Every row gives one point. To make a cloud, some directions were put in groups of two or more. Within a group, all points are equally far from the middle, so they leave a hole (a ring in 2 directions, a hollow ball in 3). The other directions are filled evenly. Then the cloud was stretched, turned, moved and blurred a little. How many holes are there, and how many directions does each take, smallest first?

Cloud, 14 rows:
[[-0.06  0.09]
 [ 0.09 -0.40]
 [-0.43 -0.41]
 [-0.14 -0.34]
 [-0.39 -0.33]
 [-0.10 -0.20]
 [ 0.10 -0.24]
 [ 0.27 -0.44]
 [ 0.33 -0.19]
 [ 0.25  0.09]
 [-0.32 -0.12]
 [ 0.14 -0.22]
 [-0.35  0.28]
 [-0.26 -0.39]]
Holes: 0

Cloud, 21 rows:
[[ 0.16  0.29  0.28]
 [ 0.21 -0.22  0.05]
 [ 0.44 -0.11  0.09]
 [ 0.07 -0.39 -0.38]
 [-0.32 -0.20  0.34]
 [-0.01  0.06 -0.05]
 [ 0.44 -0.14  0.32]
 [ 0.17  0.26 -0.25]
 [-0.32 -0.40 -0.21]
 [ 0.66  0.12 -0.35]
 [-0.02  0.26  0.11]
 [-0.17  0.04 -0.09]
 [ 0.05 -0.31  0.13]
 [-0.43 -0.27 -0.06]
 [-0.10 -0.42  0.27]
 [ 0.55  0.09 -0.23]
 [ 0.27 -0.66 -0.13]
 [ 0.09  0.15  0.24]
 [ 0.02  0.19 -0.32]
 [-0.04 -0.14  0.35]
 [ 0.48 -0.31 -0.19]]
Holes: 0

Cloud:
[[ 0.08  0.31  0.40  0.20  0.30  0.20]
 [ 0.06  0.33  0.33  0.43  0.22 -0.07]
 [ 0.03 -0.22 -0.24 -0.16  0.27  0.21]
 [-0.34  0.56 -0.29 -0.01  0.02  0.53]
 [-0.64  0.48  0.11  0.23  0.17  0.19]
 [ 0.16 -0.07  0.02  0.41  0.17  0.34]
 [-0.49  0.29 -0.11  0.34 -0.18 -0.14]
 [ 0.14  0.15  0.35  0.23  0.10  0.24]
 [ 0.17  0.02  0.11 -0.23  0.53  0.40]
 [-0.29  0.48  0.30 -0.46  0.27  0.42]
 [-0.48  0.20  0.30  0.03 -0.07  0.34]
 [ 0.09 -0.11  0.05 -0.29  0.33  0.37]
 [-0.24  0.40 -0.13 -0.46  0.22 -0.32]
 [ 0.15 -0.01  0.15  0.30  0.09 -0.33]
 [-0.37  0.52  0.05 -0.49  0.06  0.48]
 [ 0.17  0.42 -0.17 -0.21  0.31 -0.11]
 [ 0.09 -0.22 -0.32  0.05  0.17 -0.12]
 [-0.30 -0.12  0.30 -0.18  0.15  0.13]
 [-0.14  0.12 -0.04 -0.32  0.64 -0.13]
 [-0.28  0.15  0.31 -0.27 -0.27 -0.45]
 [-0.41  0.06 -0.47  0.24 -0.33 -0.37]
 [-0.27  0.29 -0.14 -0.53  0.42  0.46]
 [ 0.08  0.23 -0.10  0.26  0.37  0.51]
 [-0.08  0.04 -0.15  0.14  0.39  0.64]
 [ 0.16  0.01  0.29 -0.26  0.36  0.09]
 [-0.51  0.42 -0.11  0.23  0.23  0.05]
 [-0.60  0.22  0.25  0.27  0.48  0.13]
 [-0.08  0.30  0.16 -0.37  0.03 -0.12]
 [-0.39 -0.04  0.09 -0.18 -0.20 -0.16]
 [-0.23  0.42  0.11  0.06 -0.03 -0.28]
 [ 0.12  0.20  0.10  0.39 -0.30  0.03]
 [-0.36  0.57 -0.47 -0.03  0.19  0.28]
 [-0.28  0.23  0.06  0.34  0.11  0.06]
 [-0.36  0.31  0.05 -0.24 -0.14  0.00]
 [ 0.00  0.02  0.29 -0.05  0.53  0.02]
 [ 0.10  0.22  0.18  0.44 -0.32  0.00]
 [ 0.07 -0.17  0.30  0.45 -0.07  0.26]
 [ 0.18  0.00  0.06  0.18  0.37 -0.22]
 [-0.12  0.20  0.07 -0.09 -0.10  0.45]
 [ 0.19 -0.32 -0.06 -0.29  0.17  0.54]
 [-0.14  0.46  0.44 -0.32  0.22  0.02]
 [-0.17  0.08 -0.31 -0.03  0.23  0.25]
 [-0.29 -0.09 -0.43  0.12 -0.08  0.06]
 [-0.36 -0.27 -0.03  0.28 -0.11  0.42]
 [ 0.07 -0.17  0.22  0.50  0.20 -0.09]
 [-0.04  0.22 -0.15 -0.26  0.15 -0.32]
 [ 0.08  0.18  0.02 -0.40 -0.16  0.33]
 [-0.53  0.24 -0.26  0.00  0.11  0.21]]
Holes: 0

Cloud:
[[ 0.41  0.04 -0.23 -0.20 -0.17 -0.43  0.25  0.01]
 [-0.04  0.13  0.15  0.09 -0.43  0.13 -0.37  0.15]
 [-0.06 -0.06 -0.20 -0.20  0.45  0.21  0.10  0.03]
 [-0.03  0.06 -0.55  0.13  0.12  0.26  0.47  0.63]
 [ 0.12  0.10 -0.03 -0.54 -0.39  0.00 -0.15  0.13]
 [ 0.43 -0.35 -0.08  0.33 -0.05  0.24  0.24 -0.07]
 [ 0.18 -0.20 -0.36  0.08 -0.51  0.23  0.02  0.46]
 [-0.61 -0.11  0.00 -0.02 -0.23 -0.07  0.10 -0.08]
 [-0.25 -0.08 -0.18 -0.15 -0.03  0.02  0.66  0.12]
 [ 0.17  0.03  0.39 -0.29 -0.18  0.22  0.36 -0.21]
 [ 0.13 -0.21  0.45  0.12 -0.04  0.30  0.29 -0.18]
 [ 0.08 -0.17 -0.05 -0.24 -0.22  0.04 -0.05 -0.02]
 [ 0.06 -0.34 -0.61  0.00  0.21  0.15  0.49  0.14]
 [ 0.08  0.60  0.20 -0.18  0.22  0.27  0.23 -0.22]
 [ 0.06 -0.17 -0.08  0.07 -0.41  0.34  0.47  0.43]
 [-0.09 -0.04 -0.33  0.58 -0.04  0.36  0.01  0.39]
 [-0.05  0.03 -0.08 -0.55 -0.38  0.26  0.04  0.42]
 [-0.28  0.41  0.04  0.40 -0.06  0.29 -0.07 -0.24]
 [ 0.05  0.19 -0.16 -0.19 -0.53 -0.40  0.27  0.58]
 [-0.20 -0.45  0.03  0.03  0.11  0.23  0.05 -0.14]
 [ 0.07  0.17  0.03 -0.15  0.18 -0.04 -0.03  0.10]
 [ 0.27  0.38 -0.03  0.52 -0.13 -0.23  0.34 -0.08]
 [ 0.15  0.24 -0.43  0.12 -0.19 -0.01  0.19  0.37]
 [-0.27 -0.30 -0.29  0.18  0.00  0.23 -0.17  0.52]
 [ 0.41 -0.26 -0.16 -0.50 -0.35  0.13 -0.17  0.25]
 [-0.01  0.39 -0.41  0.16 -0.43 -0.11  0.41  0.09]
 [-0.30 -0.12  0.01 -0.42 -0.13 -0.09 -0.02 -0.16]
 [ 0.04  0.32  0.10  0.17  0.30 -0.62 -0.26 -0.20]
 [-0.21 -0.37  0.36  0.28 -0.17  0.06  0.50  0.20]
 [ 0.28  0.15  0.15  0.41 -0.15 -0.11  0.25  0.24]
 [ 0.12  0.35 -0.07  0.18  0.10 -0.09 -0.05  0.35]
 [-0.16 -0.54 -0.47 -0.19  0.24 -0.06 -0.01 -0.07]
 [ 0.10  0.49  0.24 -0.05  0.20  0.20  0.18 -0.10]
 [ 0.27  0.22 -0.06  0.33 -0.22  0.00  0.51 -0.55]
 [-0.05 -0.11 -0.18 -0.32  0.27  0.76  0.13  0.15]
 [-0.13  0.33 -0.06  0.04  0.14  0.73  0.29  0.13]
 [ 0.12 -0.12 -0.45 -0.14  0.25  0.15  0.33  0.07]
 [ 0.43 -0.57  0.11  0.50  0.02 -0.07  0.35 -0.16]
 [-0.65  0.16 -0.10 -0.26  0.08 -0.03  0.48  0.35]
 [-0.28  0.42 -0.18  0.27 -0.33  0.44  0.17  0.00]
 [ 0.09  0.23  0.38  0.11  0.00  0.43  0.09 -0.34]
 [-0.23 -0.36 -0.13 -0.45  0.36 -0.21 -0.08  0.19]
 [ 0.27  0.48 -0.23 -0.06  0.04 -0.10 -0.11  0.18]
 [-0.40 -0.11 -0.31 -0.20 -0.11  0.31  0.36  0.00]
 [ 0.14  0.46  0.23 -0.04  0.35 -0.21  0.24  0.41]
 [-0.16 -0.17  0.18  0.13 -0.54  0.35  0.08  0.11]
 [-0.17  0.18 -0.25  0.29 -0.03 -0.19 -0.03  0.56]
 [ 0.08 -0.41 -0.26 -0.36 -0.30 -0.11  0.29  0.38]
 [ 0.03 -0.24  0.22  0.24  0.06 -0.22 -0.22  0.21]
 [-0.06 -0.32 -0.02 -0.18  0.03  0.00  0.44  0.11]
 [-0.40 -0.13 -0.43 -0.26  0.10 -0.07 -0.14  0.75]
 [ 0.29  0.10  0.32 -0.06 -0.08 -0.57 -0.26  0.13]
 [ 0.39 -0.04  0.12 -0.09 -0.31 -0.16  0.23  0.22]
 [-0.08 -0.22 -0.28 -0.27 -0.12  0.73 -0.21 -0.44]
 [-0.09  0.34 -0.20  0.00 -0.23 -0.29  0.61  0.41]
 [ 0.33 -0.48  0.34  0.14 -0.28  0.19 -0.08  0.34]
 [-0.56 -0.12 -0.25 -0.10  0.13  0.15  0.30  0.21]
 [-0.20 -0.08  0.09 -0.29  0.25 -0.21  0.16  0.19]
 [ 0.23 -0.07 -0.38 -0.31 -0.40  0.31  0.24  0.13]
 [ 0.34 -0.59 -0.27 -0.29 -0.13  0.13  0.17  0.44]
 [-0.02  0.17  0.03 -0.24  0.28  0.65  0.15 -0.06]
 [ 0.02  0.27 -0.06  0.55 -0.03 -0.43  0.25 -0.07]
 [ 0.58 -0.05 -0.18  0.35 -0.15  0.31  0.22 -0.12]
 [-0.14  0.02  0.09  0.59  0.12  0.12  0.03  0.63]
 [-0.02  0.25  0.20  0.35 -0.21 -0.24 -0.01  0.53]
 [ 0.06 -0.15 -0.19 -0.36 -0.14 -0.06 -0.25  0.40]
 [-0.29  0.56 -0.29  0.09 -0.27  0.01 -0.23  0.33]
 [-0.31 -0.46 -0.17 -0.35 -0.04  0.21  0.29  0.18]
 [ 0.07 -0.08 -0.12 -0.12 -0.40  0.32  0.05  0.43]
 [ 0.22  0.42  0.47  0.06 -0.06  0.39  0.05 -0.39]
 [ 0.29  0.48  0.17  0.31  0.13 -0.06 -0.14  0.17]
 [-0.01  0.37 -0.45  0.32  0.21 -0.36  0.38  0.11]
 [-0.13 -0.02  0.46 -0.03 -0.17  0.02  0.18  0.03]
 [-0.08 -0.25 -0.45 -0.02 -0.22 -0.13  0.03  0.02]
 [ 0.34 -0.29 -0.10 -0.04 -0.31  0.07  0.29  0.49]
 [-0.21 -0.02 -0.41 -0.40 -0.42  0.54  0.20 -0.11]
 [-0.07  0.28 -0.20  0.11  0.13 -0.28 -0.29 -0.40]
 [-0.40 -0.02  0.28 -0.32 -0.38  0.11 -0.23  0.13]
 [-0.20 -0.14 -0.34  0.25 -0.70  0.44 -0.21 -0.13]
 [-0.10  0.27  0.14 -0.32 -0.60  0.09 -0.24 -0.06]
 [ 0.08 -0.18  0.30  0.11  0.15  0.26 -0.18  0.19]
 [ 0.10  0.23  0.11 -0.06 -0.19 -0.45 -0.28  0.09]
 [ 0.18  0.57 -0.61 -0.02  0.11  0.46  0.25  0.23]
 [-0.47 -0.34  0.04 -0.07 -0.25  0.18  0.49  0.05]
 [-0.08  0.19 -0.19 -0.50 -0.28  0.02 -0.01  0.27]]
Holes: 0

Cloud:
[[ 0.11 -0.36  0.04 -0.07  0.34  0.10  0.47 -0.23 -0.39]
 [-0.28  0.00 -0.40 -0.02 -0.01  0.38  0.23  0.36 -0.26]
 [ 0.02 -0.21 -0.13  0.55 -0.44 -0.10  0.37 -0.23  0.10]
 [ 0.06 -0.49 -0.24 -0.16  0.14 -0.04 -0.17  0.13 -0.48]
 [ 0.19 -0.14  0.01  0.20 -0.34  0.42 -0.10  0.56  0.20]
 [-0.12 -0.02  0.21 -0.18 -0.15  0.19 -0.25  0.29 -0.12]
 [-0.10  0.09 -0.03  0.19 -0.24  0.38  0.34  0.12  0.43]
 [ 0.38 -0.03 -0.42  0.14  0.61 -0.09  0.03  0.39  0.07]
 [ 0.08  0.37 -0.27 -0.54 -0.12 -0.23  0.14 -0.10  0.15]
 [ 0.36  0.09 -0.38 -0.15  0.07 -0.50  0.11 -0.30 -0.23]
 [-0.14  0.27  0.12 -0.01  0.47 -0.24 -0.06 -0.23  0.12]
 [ 0.11  0.10 -0.46 -0.46 -0.28  0.25 -0.06  0.27 -0.07]
 [ 0.04 -0.01  0.07 -0.49  0.25  0.27  0.32  0.55  0.17]
 [ 0.00  0.24 -0.09 -0.20 -0.15  0.27 -0.19 -0.25 -0.45]
 [-0.01 -0.49 -0.31  0.38 -0.24  0.18 -0.26  0.04 -0.20]
 [-0.02  0.10 -0.55 -0.33  0.30 -0.21  0.32 -0.01  0.13]
 [ 0.04  0.42 -0.40 -0.02  0.02 -0.05 -0.38  0.46  0.24]
 [ 0.26 -0.17 -0.60  0.02 -0.18  0.25 -0.37 -0.03 -0.47]
 [ 0.06  0.19  0.06 -0.07  0.26  0.09 -0.60  0.36 -0.47]
 [-0.36 -0.13 -0.04  0.44  0.38  0.32  0.06  0.22 -0.42]
 [ 0.35 -0.12  0.15  0.15 -0.16 -0.05  0.11 -0.02  0.03]
 [ 0.02 -0.17 -0.34  0.50  0.45  0.28 -0.17 -0.31 -0.19]
 [ 0.19 -0.31  0.22  0.12 -0.32 -0.39  0.33 -0.07  0.16]
 [ 0.06  0.20 -0.29 -0.03  0.02  0.63  0.17  0.31 -0.18]
 [-0.26 -0.09 -0.10  0.10 -0.42  0.45 -0.01  0.02  0.12]
 [ 0.28  0.18  0.46  0.36 -0.06  0.20  0.32  0.12 -0.32]
 [ 0.20  0.45  0.05 -0.04 -0.18 -0.29 -0.23 -0.03 -0.06]
 [ 0.31 -0.10  0.36  0.38  0.27  0.00  0.11  0.08 -0.13]
 [-0.17  0.07  0.24  0.00  0.07  0.33  0.05 -0.04 -0.08]
 [ 0.00  0.24 -0.04  0.43 -0.26  0.13 -0.38  0.61  0.22]
 [-0.07  0.04  0.16 -0.31 -0.03  0.02  0.10  0.67  0.14]
 [ 0.18  0.10  0.44 -0.44 -0.06 -0.09  0.11  0.14 -0.13]
 [-0.01 -0.54  0.00  0.09  0.04  0.06  0.14  0.38 -0.42]
 [ 0.36  0.34 -0.07  0.18  0.07  0.27  0.15  0.31  0.18]
 [ 0.36 -0.37  0.29  0.05  0.20  0.03 -0.20 -0.02  0.27]
 [ 0.23 -0.09  0.46 -0.48 -0.22  0.22  0.37  0.03  0.23]
 [ 0.10 -0.39  0.17 -0.15  0.11 -0.11  0.35 -0.31 -0.53]
 [ 0.16  0.15 -0.46  0.34  0.32 -0.35  0.03 -0.19  0.00]
 [ 0.13 -0.51  0.15 -0.09 -0.14 -0.26 -0.18  0.53 -0.09]
 [-0.04  0.05 -0.55  0.23  0.07 -0.22  0.33  0.05 -0.17]
 [ 0.19  0.45 -0.25  0.32  0.19  0.22 -0.10  0.66  0.51]
 [-0.14  0.25 -0.07  0.00  0.41 -0.21 -0.12 -0.29  0.16]
 [ 0.06  0.17 -0.10 -0.33 -0.31  0.25 -0.13 -0.48 -0.21]
 [-0.31 -0.21 -0.09 -0.10 -0.60  0.19  0.12 -0.44  0.03]
 [-0.32  0.10 -0.24 -0.04 -0.06 -0.20 -0.47  0.16  0.16]
 [-0.32 -0.15  0.02 -0.03 -0.06  0.19  0.25 -0.22 -0.37]
 [ 0.08  0.35 -0.68 -0.22  0.47  0.39  0.13  0.52  0.13]
 [-0.13  0.26 -0.47  0.46  0.40  0.45  0.06  0.31  0.36]
 [ 0.32 -0.02 -0.06 -0.33  0.11  0.02 -0.42  0.17 -0.17]
 [-0.11  0.03 -0.39 -0.37 -0.48  0.32  0.27 -0.37 -0.05]
 [-0.09  0.07 -0.68 -0.34  0.44 -0.17  0.20  0.43  0.06]
 [ 0.38 -0.30 -0.46  0.03  0.24  0.39  0.31  0.44 -0.14]
 [-0.01 -0.13 -0.85  0.33  0.26  0.23  0.03  0.18 -0.25]
 [ 0.04 -0.24 -0.20  0.27 -0.18 -0.28 -0.28 -0.06 -0.28]
 [-0.16 -0.11  0.27 -0.38 -0.21  0.05  0.41  0.34  0.14]
 [-0.34 -0.32 -0.14 -0.02 -0.29  0.48  0.03  0.08  0.03]
 [ 0.18  0.52  0.29  0.18  0.15  0.10  0.19 -0.16  0.25]
 [ 0.34 -0.21 -0.46 -0.07 -0.25  0.12 -0.51  0.19  0.23]
 [ 0.38  0.15 -0.18  0.02 -0.11  0.36 -0.28 -0.56 -0.22]
 [ 0.05 -0.29  0.28  0.12 -0.11 -0.44  0.37 -0.02 -0.11]
 [ 0.36  0.02 -0.38 -0.15 -0.36 -0.27 -0.10 -0.07 -0.12]
 [ 0.17 -0.24  0.26  0.23 -0.15 -0.16 -0.35  0.48  0.05]
 [-0.10  0.37 -0.54 -0.10  0.54 -0.06  0.18  0.52  0.01]
 [ 0.21 -0.01 -0.14 -0.02 -0.28 -0.39  0.12 -0.02 -0.64]
 [ 0.29 -0.26 -0.37 -0.19 -0.06 -0.21  0.31  0.19 -0.07]
 [ 0.11 -0.15  0.26  0.50 -0.18 -0.23  0.21  0.15 -0.23]
 [ 0.12  0.25  0.27 -0.36 -0.14 -0.04  0.28  0.13 -0.35]
 [-0.13 -0.23 -0.05 -0.45  0.10  0.54 -0.27 -0.12 -0.07]
 [-0.41 -0.15  0.23  0.29  0.17 -0.07 -0.30  0.33  0.19]
 [ 0.19  0.12 -0.25 -0.22 -0.39  0.18  0.03  0.30  0.20]
 [ 0.30  0.00 -0.36  0.22 -0.40 -0.32 -0.02 -0.18  0.07]
 [-0.11 -0.21  0.07 -0.42  0.43 -0.14  0.56  0.13 -0.24]
 [ 0.41 -0.31  0.11  0.05  0.15  0.21  0.19  0.22  0.16]
 [ 0.24 -0.26  0.12  0.26  0.10  0.16  0.06  0.15 -0.33]
 [ 0.44  0.27 -0.39 -0.30  0.06  0.22  0.19  0.31  0.08]
 [-0.29  0.01  0.22  0.22 -0.02  0.11 -0.11 -0.10  0.21]
 [-0.09  0.36 -0.39 -0.09 -0.22  0.02  0.11  0.03  0.04]
 [-0.25 -0.11  0.11  0.06 -0.08 -0.29  0.70  0.21 -0.29]
 [ 0.33  0.48 -0.43 -0.05  0.42  0.35 -0.33 -0.05 -0.17]
 [ 0.47  0.02 -0.29  0.24  0.18  0.33  0.05 -0.09 -0.04]
 [ 0.18 -0.11 -0.02  0.41  0.71 -0.12 -0.17  0.40 -0.07]
 [ 0.30 -0.11  0.04  0.02 -0.68  0.31  0.48  0.21 -0.02]
 [ 0.30 -0.30  0.18  0.14 -0.10  0.23 -0.02 -0.56 -0.29]
 [-0.12 -0.14  0.40  0.27  0.17  0.45  0.49 -0.40  0.38]
 [-0.02  0.43 -0.31 -0.18  0.67  0.00  0.13  0.45  0.01]
 [-0.14 -0.22  0.20 -0.07 -0.01  0.45  0.56 -0.16  0.25]
 [ 0.46 -0.19 -0.62 -0.17  0.47  0.32  0.10  0.07 -0.24]
 [-0.14  0.11 -0.18 -0.32 -0.31 -0.19 -0.13  0.33  0.26]
 [-0.15 -0.19  0.27  0.58  0.30  0.24  0.42 -0.12  0.04]
 [ 0.09 -0.54  0.32  0.34 -0.24  0.12 -0.29 -0.27 -0.15]
 [-0.07 -0.16 -0.45 -0.05  0.47  0.44  0.54  0.16 -0.16]
 [-0.21 -0.05 -0.20  0.00  0.51  0.50 -0.11  0.18 -0.09]
 [ 0.29  0.19 -0.11  0.40 -0.17  0.36  0.12 -0.07 -0.54]
 [ 0.19 -0.02 -0.39 -0.18 -0.21  0.26 -0.38  0.17 -0.63]
 [-0.26  0.18  0.19  0.51 -0.06  0.27  0.20  0.50  0.21]]
Holes: 1 (2)
